Each row of a before or after table is a point. One or more steps were done to the points. Then noise was added and the rows were shuffled. The steps act on columns, c1 being the first. Write out the steps. A step turns or swaps two columns, mirrors them in a line or flattens them onto one, adds a multiple of one to another, or multiplies or shifts one. Angles are multiples of 10 degrees, from the lower column toward the higher: turns from -170 to 170, lines from 10 to 170 but not 90. Use the fewest steps. Two steps may share a column if one is a turn and the other turns, adds or multiplies; they go together, in the order done. Otherwise the lowest column goes first.

Before:
array([[ 0.1,  2.3, -3.0],
       [-3.0, -0.1, -1.4],
       [-3.2,  2.8, -8.1],
       [-1.9,  1.1, -8.5],
       [-1.3,  3.3, -1.1],
       [ 0.3, -0.1, -1.4],
       [-5.2, -3.5, 12.2],
       [ 1.8,  2.8,  1.9],
       [ 2.1, 10.5, -2.9],
       [ 3.0,  4.1, -2.8]])
After:
array([[  0.5,   2.7,   1.8],
       [ -1.9,  -0.1,  -1.3],
       [  5.0,   4.0,  -2.8],
       [  2.1,   2.2,  -2.9],
       [  1.3,  -0.2,  -1.5],
       [  4.2,  10.5,  -3.0],
       [  2.5,   2.7,  -8.0],
       [-13.7,  -3.7,  12.1],
       [  4.1,   1.0,  -8.4],
       [ -0.5,   3.4,  -1.2]])
Steps: add -0.7 times c3 to c1

Before:
array([[ 6.7, -0.6,  2.4, -3.3, -0.8, -8.2],
       [-3.8, -1.6, -0.2,  7.7, -5.5, -5.2],
       [-5.7, -4.2,  4.2,  6.7, -1.3, -1.3],
       [-3.0, -2.3, -8.9,  4.9,  6.6,  2.9],
       [ 5.5,  4.6,  2.1,  4.0,  1.8, -4.1],
       [ 0.4, -2.7,  3.3, -2.1, -5.5, -2.6],
       [ 6.1,  1.4, -6.8, -2.2, -3.7, -2.2],
       [ 2.5, -5.8,  3.4,  8.8,  4.5, -1.1],
       [ 4.2,  0.2, -4.0,  1.1,  3.1,  2.8]])
After:
array([[ 2.6,  1.4, -6.5, -2.3, -3.5, -2.4],
       [ 2.2, -3.0,  3.2, -2.2, -5.4, -2.7],
       [ 6.6,  4.3,  2.0,  3.9,  1.4, -4.2],
       [-3.9, -1.3, -0.5,  7.3, -5.7, -5.2],
       [ 7.8, -1.1,  2.7, -3.3, -0.3, -8.3],
       [ 4.5, -5.8,  3.7,  8.5,  4.3, -1.1],
       [-4.1, -4.4,  4.3,  6.8, -0.7, -1.1],
       [-7.4, -2.6, -8.7,  4.8,  6.6,  2.8],
       [ 2.5,  0.0, -4.1,  1.4,  3.4,  2.2]])
Steps: add 0.5 times c3 to c1

Before:
array([[  0.6,   3.9,   5.9,   1.4,  -1.7,   7.6,   1.3,   0.5,   0.7],
       [  2.1,  -1.3,  -2.6,  -4.3,  -1.7,  -4.7,   4.9,   0.8,   6.1],
       [  3.2,  -7.7,  -4.6,   9.3,  -0.4,   2.9,   2.8,   2.3, -12.3],
       [ -1.3,  -5.7,  -5.3,  -0.6,  -0.3,   1.7,   5.7,  -9.6,   7.2],
       [ -2.1,  -0.6,  -4.9,   1.4,  -2.3,   1.9,  -2.6,  -1.7,   6.0],
       [ -5.9,   1.5,  -3.8,  -4.1,  -0.1,   1.4,   3.5,   1.0,   2.9],
       [ -0.6,  -6.6,   4.0,  -1.6,  -1.3,   1.9,   4.4,   5.8,   9.7],
       [ -0.9,  -2.7,  -8.4,  -3.8,  -8.5,  -0.4,   3.4,  -4.4,  -1.4],
       [ -0.5,  -2.5,   0.3,  -4.0,   1.7,   4.7,  -1.3,  -3.3,  -3.8],
       [  2.2,   0.6, -11.2,  -3.1,  -0.3,   6.6,   0.7,   3.5,  -6.4]])
After:
array([[-17.8,  -1.2,  -3.9,  -0.9,  -0.1,   1.5,  -5.6,   1.2,   2.7],
       [ -3.8,  -2.5,  -5.3,  -5.0,  -0.4,  -5.2,  -3.2,  -9.7,   7.4],
       [ -1.9,  -3.0,   3.9,  -3.1,  -1.2,  -6.2,  -3.5,   5.7,   9.5],
       [  6.6,  -6.5, -11.3,   1.1,  -0.3,   1.6,  -3.2,   3.4,  -6.1],
       [ -1.3,  -5.0,   0.2,   3.0,   1.6,  -1.6,  -2.9,  -3.2,  -3.9],
       [  6.5,   4.5,  -2.4,  -1.9,  -1.8,  -2.2,  -6.3,   0.9,   6.1],
       [ -2.5,   0.2,  -8.3,  -1.0,  -8.4,  -2.9,  -5.0,  -4.3,  -1.4],
       [  1.7,  -6.9,   6.2,  -1.9,  -1.8,   5.4,   0.5,   0.2,   0.9],
       [ -6.4,  -1.8,  -4.9,   1.5,  -2.3,  -0.2,   2.4,  -1.8,   6.1],
       [  9.9,  -4.2,  -4.6,  -7.2,  -0.4,  -7.1,   6.8,   2.4, -12.3]])
Steps: multiply c1 by 3; turn c2 and c6 by 80 degrees; turn c4 and c7 by 120 degrees
